Rows are points. The points of each table are mixes of a few directions, plus a little noise. How many directions does each table use, and how many do they share? Where both have some left over, give the other angles between the two spaces (their principal angles), to ten degrees, smallest first.
In the rows, zero is written as 128.

First:
[[ 77  96]
 [ 93 109]
 [215 179]
 [125 126]]
Second (6 x 2):
[[170 154]
 [114 119]
 [ 77  97]
 [152 143]
 [ 51  81]
 [204 175]]
Directions: first 1, second 1, shared 1

First, 7 rows:
[[125  67 127 195]
 [142 171 109 112]
 [115 130 105 111]
 [166 208 168  75]
 [ 79  54 121 132]
 [105  99  44 166]
 [165 169 222 104]]
Second:
[[140 101  96  96]
 [ 82 171 199 200]
 [194 156  92 158]
 [ 70  91 141 122]
 [189 184 144  69]
 [ 93  64  95 123]]
Directions: first 3, second 3, shared 2; angles 60

First, 9 rows:
[[107 104 196 142 202 212  63  79]
 [142 129 128 150 131 185 146  91]
 [112  47 182 181 191 167  91 112]
 [169 106 175 150 209 135 117 112]
 [102 142  43 122   9 100 183 160]
 [170 165  82 104  94  40 183 171]
 [ 92 132 159 115 146 166  77 110]
 [143 165  91 107  89 107 161 135]
 [109 155  93  86  82  43 129 181]]
Second:
[[175   8   7 155  82 143 139 156]
 [117 240 236  93 195 110 111  99]
 [ 57 102 111 148  75 169 129 133]
 [ 97  89 104 143  96 172 114 122]
 [176 217 216 113 180  24 143 122]
 [184  84  59 110 155 159 127 141]
 [156  67  98 140 120 167  82  99]
 [116 127 153 145 107 111 115 113]
 [101 159 142 115 137 137 141 136]
 [100 187 151 115 134  89 176 161]]
Directions: first 4, second 4, shared 2; angles 60, 70

First, 8 rows:
[[165  94  92 125 102  97 112 165  88 115 203]
 [138 112 106 112 143 136 104 126 172 142 122]
 [140 121 108 120 152 151 130 111 159 129 142]
 [102 143 141 127 155 160 136  98 158 136  95]
 [195 136 117 112 105  80 115 153 170 131  99]
 [166 144 134 131 106  99 147 142 112 112 133]
 [ 38 152 185 148 135 150 133 107 102 141  63]
 [ 81 123 141 149 130 148 146 121  62 115 166]]
Second:
[[101 122 137 131 123 126 114 134 116 136 116]
 [ 89 120 141 132 121 125 108 137 110 139 110]
 [  7 104 169 140 107 117  66 154  73 164  73]
 [157 134 118 125 133 130 143 122 141 119 141]
 [153 133 120 125 132 130 141 123 139 121 139]
 [153 133 120 125 132 130 141 123 139 121 139]
 [198 142 104 121 140 134 164 113 160 107 159]
 [234 150  92 117 147 138 182 105 176  97 176]
 [ 60 114 151 135 116 122  93 142  97 148  97]]
Directions: first 4, second 1, shared 1

First:
[[154 147 115 104 146 181 127 136  82 138 228  92 126 149]
 [153 114 111 131 124 158  71  82  91 202  80 119 138  92]
 [119  90  95  89 142  78 149 150 194  77  51 165 117 108]
 [129 144 132 108 133 143 140 148 116 118 180 120 118 144]
 [136  89  86 160 147 112 143 106 138  92 118 112 144 126]
 [ 91 229 238  87  83 140 133 193 118 162 185 158  97 158]
 [168 118  97 137 143 187  95  86  63 177 179  82 144 123]
 [ 98 126 144 131 120  77 164 156 184  73  92 159 118 134]
 [105  99 135 207 113  74 136  94 164 109  44 140 148 114]]
Second:
[[101 127 119 142  96 141 178 112 113 117 185 112 147 143]
 [131 117 114 128 122 161 148  89  98 173 124 135 133  92]
 [138  78 123 144 124 155 125  74  81 165 128 120 121 104]
 [115 113 133 143 119 110 142 135 136  90 153 116 129 154]
 [ 78  90 167  59  88  90 170 184 157  50 169 150  80 173]
 [197 170 127 179 224  72  16 168 192 114   7 134 136 121]
 [171 158 139 134 177 104  38 163 155 130  70 127 123 135]
 [162 139  93 191 163 151 119  74 110 180  85 120 163  82]
 [ 81 139 124  74  79 149 216 133 127 131 172 155 124 117]
 [109 145 142  87  91 146 129 150 111 130 187 114 124 158]]
Directions: first 4, second 5, shared 2; angles 30, 80
